Each point is reached from the start by the listed moves, each made 0, 1 or 2 times, or once backwards (-1), plus a little noise. Is the number of moves made odd or even? Then give how often each move was made.

Moves:
(1): [22 2 -6 3 2 -8]
(2): [-9 13 2 3 6 -4]
(3): [23 9 10 -8 -8 1]
Start: [15 -4 7 -3 -4 -4]
Points:
[-25 19 18 0 4 -4] -> odd (-1, 2, 0)
[60 7 12 -9 -8 -11] -> even (1, 0, 1)
[-42 -4 6 6 7 -2] -> odd (-1, 1, -1)

Moves:
(1): [14 0 2 -1 3 8 2 -1 7 1 4 6 4]
(2): [-2 10 -4 2 -1 0 -2 -6 -5 4 4 -2 -3]
(3): [-2 -8 18 6 7 -2 3 -9 0 0 3 -3 -10]
(4): [4 -6 2 9 -5 1 -4 -7 -7 0 1 2 4]
(5): [6 -2 1 10 11 -2 6 2 -3 -2 0 0 3]
(6): [-1 -1 2 0 2 8 -2 6 8 5 -5 -4 -3]
(7): [3 -2 -5 2 1 11 12 -8 -4 -2 -3 6 -2]
(8): [-7 9 6 1 -9 3 2 7 2 -6 -6 -2 -1]
(9): [-1 -3 -1 4 -4 -1 5 1 10 2 2 0 4]
(10): [0 2 4 2 -4 -7 1 7 -3 12 -7 4 -7]
(11): [-9 -4 5 -4 3 5 3 7 -3 4 12 6 5]
Start: [6 -13 8 -7 16 -1 -7 -5 10 3 -1 2 1]
Points:
[-27 -3 32 13 39 -13 1 -3 -18 -6 38 -8 10] -> even (-1, 2, 1, 0, 2, -1, -1, 1, 0, -1, 2)
[22 7 42 33 21 16 6 -43 -11 -11 -12 -5 -26] -> even (1, 2, 2, 1, 1, 0, 1, 2, -1, 0, -1)
[23 -59 57 11 21 46 6 -25 35 17 12 20 -1] -> odd (2, -1, 2, 2, -1, 2, 1, 0, 1, 0, 1)
[-17 -40 58 28 2 33 35 -23 4 -3 17 20 3] -> even (0, 0, 2, 2, 0, 0, 2, 2, 2, 0, 2)
[11 -33 15 4 46 60 12 -39 0 21 35 18 2] -> odd (1, 2, 1, 1, 0, 2, 2, -1, 0, -1, 2)
[25 -17 -10 28 14 11 16 -19 -7 -23 3 11 35] -> even (0, 0, -1, 2, 2, -1, 1, 1, 1, -1, 0)
